Rows are points. Before rounding, the points of a table are all equally far from one centre. They may lie mostly on one side of it. Write the centre, to within rounding.
(in the rows, 128 means zero)

Points:
[[142 102 168]
 [165  95 137]
 [130 108 171]
 [139  90 161]
 [142 131 168]
 [155 119 166]
 [148 126 168]
 [130  80 127]
 [124 101 167]]
Centre: [134 117 134]

Points, 13 rows:
[[ 93 113 160 143  94 112]
 [110 108 172 135  75 121]
 [ 85 105 153 138  94 126]
 [ 94 112 155  96  92 135]
 [ 83 112 164 124  99 130]
 [ 83 109 145 120  90 130]
 [ 93  84 160 117 101 140]
 [106 136 137 118  87 107]
 [ 88 126 140 129  99 112]
 [ 90 113 163 141  94 120]
 [110  94 157 107  81 111]
 [101  98 152 119  71 129]
 [ 82 110 155 118  96 129]]
Centre: [126 112 147 125 108 134]

Points, 17 rows:
[[163 142 156 150 161 131 125 101 136 168 150]
 [148 148 139 154 159 112 134 118 129 187  83]
 [163 137 145 130 174 116 139 118 140 197 115]
 [143 132 135 175 162 119 124 103 144 161 105]
 [147 128 141 134 159 124 115 128 169 180 104]
 [167 155 138 119 156  99 113 122 156 177  98]
 [178 125 149 165 148 125 133 113 147 170 135]
 [157 140 135 160 172 120 146 131 149 169 100]
 [181 136 160 148 158 106 115 130 127 172 125]
 [174 119 159 130 160 119 135 110 151 191 115]
 [144 110 144 146 140 124 146  89 146 188  94]
 [169 144 152 134 165 109 123 142 147 178 100]
 [152 136 136 153 174 122 126 114 152 180 128]
 [160 127 143 106 133 119 123 116 159 195 100]
 [168 121 162 125 169 112 130 109 140 190 112]
 [161 162 131 121 176 125 117 101 122 173 105]
 [170 139 137 135 166 117 127 102 166 177 100]]
Centre: [150 134 140 127 137 119 137 113 131 153 113]

Points, 25 rows:
[[120 155 121 106 155 110 138 158 125 161 125 119 179  87 136 151  58 106]
 [110 135 123 105 138 116 176 177 122 162 118 113 146 115 108 122  83 119]
 [125 153 130 108 153 102 165 184 112 164 134 110 172  87 145 151  87 103]
 [107 158 150 113 131 113 146 150 140 149 153 125 159  94 144 137  80  92]
 [127 148 119 107 151 118 178 178 114 169 149 115 147 102 155 149  87 101]
 [ 98 156 117 117 159 123 164 164 115 146 147 116 147  91 162 137  69 102]
 [116 151 126  88 130 102 166 153 144 133 154 119 168  98 156 155  97 113]
 [ 89 144 109 112 140 109 174 158 124 137 146 116 145  99 162 126  96 103]
 [124 138 107 119 159 118 159 186 132 155 131 111 154 102 152 170  73  98]
 [124 148 133  93 138 112 173 152 145 156 146 128 143 112 156 137  82 112]
 [104 135 116 111 175 112 164 149 121 151 161 148 137 116 154 144  96  98]
 [105 134  98 118 157  96 160 173 141 146 135 114 135 101 134 143  74 101]
 [110 153 109 115 164  88 157 174 123 158 138 104 152  91 160 146  82 107]
 [110 145 130 113 161  91 152 157 101 148 137 108 171 106 142 147  64 102]
 [122 164 103  87 158 103 158 137 124 145 116 127 158  77 155 135  92 114]
 [119 131 111 114 170 112 161 175 121 166 155 126 181  92 140 135 100  96]
 [120 163 123 119 159 104 151 183 137 142 113 139 147  71 145 183  89 121]
 [ 86 159 138  98 165 104 140 160 120 149 152 118 145 107 127 137  71 109]
 [100 150 132 106 176 103 173 170 122 117 127 132 164  99 149 153  86 112]
 [101 144 123 109 154 109 139 147 136 161 137 119 161 100 141 151  71  88]
 [116 138 119 121 152 121 152 179 145 158 130 138 182 100 153 135  80  99]
 [113 157  87  98 166  90 153 175 117 161 136 124 139 114 150 140  84 133]
 [126 150 117 115 152 125 170 155 151 144 134 106 184  93 147 134  79 110]
 [112 150 114 115 181 109 157 147 125 151 148 136 164  83 140 137  73  99]
 [127 165 116 125 157 112 174 157 155 151 137 121 154  98 145 131  84 102]]
Centre: [131 139 124 127 149 125 128 156 114 133 135 122 146 103 133 143 111 136]
